Rows are points. Each copy is the shape, with its points in the same order, turned, moved and blurred by noise. Say if it was mirrored as well.

Shape (8 x 2)
-.09 .37
.06 .27
.37 -.45
.35 -.56
.54 .20
-.20 -.02
.54 .31
-.33 -.25
Copy 1 (8 x 2)
-.34 .12
-.18 .17
.58 -.11
.65 -.20
.25 .47
-.07 -.21
.16 .55
-.03 -.46
Copy 1 is: only turned
Copy 2 (8 x 2)
.11 .21
.20 .05
-.04 -.71
-.13 -.79
.51 -.32
-.22 -.02
.56 -.19
-.48 -.07
Copy 2 is: only turned
Copy 3 (8 x 2)
.31 -.14
.26 .06
-.36 .49
-.49 .55
.21 .62
-.09 -.12
.36 .57
-.28 -.20
Copy 3 is: mirrored

Shape (6 x 3)
-.31 -.01 -.01
.22 .32 .64
-.36 .12 -.27
-.08 -.33 -.35
.14 .38 .13
.20 -.65 -.37
Copy 1 (6 x 3)
-.23 .11 -.17
.19 -.19 .59
-.04 .33 -.34
-.12 -.18 -.56
.29 .04 .12
-.12 -.68 -.65
Copy 1 is: only turned
Copy 2 (6 x 3)
-.30 .08 .10
-.13 .94 .15
-.44 .01 -.09
.03 -.16 -.11
-.28 .62 -.21
.49 -.30 -.10
Copy 2 is: only turned
Copy 3 (6 x 3)
-.38 .10 -.17
.32 .71 -.16
-.63 .10 .03
-.29 -.29 .20
-.13 .61 .16
.01 -.47 .42
Copy 3 is: mirrored
Copy 4 (6 x 3)
-.21 -.08 .12
.69 -.06 .37
-.31 .14 .18
-.31 -.05 -.31
.30 .27 .20
-.20 -.19 -.66
Copy 4 is: only turned

Shape (6 x 3)
-.31 .07 .37
-.11 -.01 .33
.83 .27 .20
-.23 -.18 .22
-.06 .11 -.86
-.13 -.25 .35
Copy 1 (6 x 3)
.11 -.58 .29
-.11 -.43 .16
-.54 .44 .38
.01 -.51 -.03
.61 .35 -.40
-.18 -.51 .01
Copy 1 is: mirrored
Copy 2 (6 x 3)
-.10 .15 .26
.02 .01 .23
.81 -.03 -.36
-.11 -.11 .24
-.39 -.10 -.86
-.04 -.17 .33
Copy 2 is: only turned
Copy 3 (6 x 3)
-.08 -.25 .31
.07 -.13 .22
.45 .78 .25
.01 -.26 .03
-.69 .49 -.49
.17 -.27 .05
Copy 3 is: only turned
Copy 4 (6 x 3)
-.58 .19 .03
-.45 .06 .12
-.05 -.77 .00
-.34 .32 .21
.61 .32 -.39
-.45 .17 .33
Copy 4 is: mirrored

Shape (10 x 4)
-.55 -.29 .55 .02
.13 .26 .51 .41
.14 .28 .10 -.29
.36 .12 -.03 .41
.26 .49 .01 -.07
-.10 -.05 .04 .41
.27 -.61 .46 .05
-.58 .45 -.13 .04
-.63 .41 -.63 -.15
.37 -.07 .11 -.40
Copy 1 (10 x 4)
.21 .23 .73 -.32
-.10 .32 .26 .36
.28 .07 -.28 -.06
-.04 -.18 .07 .50
.09 .04 -.45 .10
-.11 -.21 .38 .18
.69 .06 .60 .43
-.31 -.10 -.06 -.50
-.28 -.57 -.22 -.73
.66 .00 -.11 .10
Copy 1 is: only turned
Copy 2 (10 x 4)
.31 -.81 -.37 -.11
.37 -.50 .39 .40
.59 .07 .05 -.01
.02 -.07 .49 .22
.51 .19 .23 .26
-.08 -.34 .08 .17
.21 -.64 .38 -.53
.21 -.01 -.52 .47
.02 .43 -.71 .33
.54 .05 .22 -.39
Copy 2 is: mirrored
Copy 3 (10 x 4)
-.24 .65 .16 .30
.11 .16 -.39 .78
.41 .07 -.29 -.02
.02 -.37 -.31 .47
.38 -.04 -.55 .15
-.19 -.03 -.17 .33
.26 .02 .48 .53
-.31 .27 -.56 -.23
-.35 -.06 -.56 -.81
.59 -.15 .14 .00
Copy 3 is: only turned
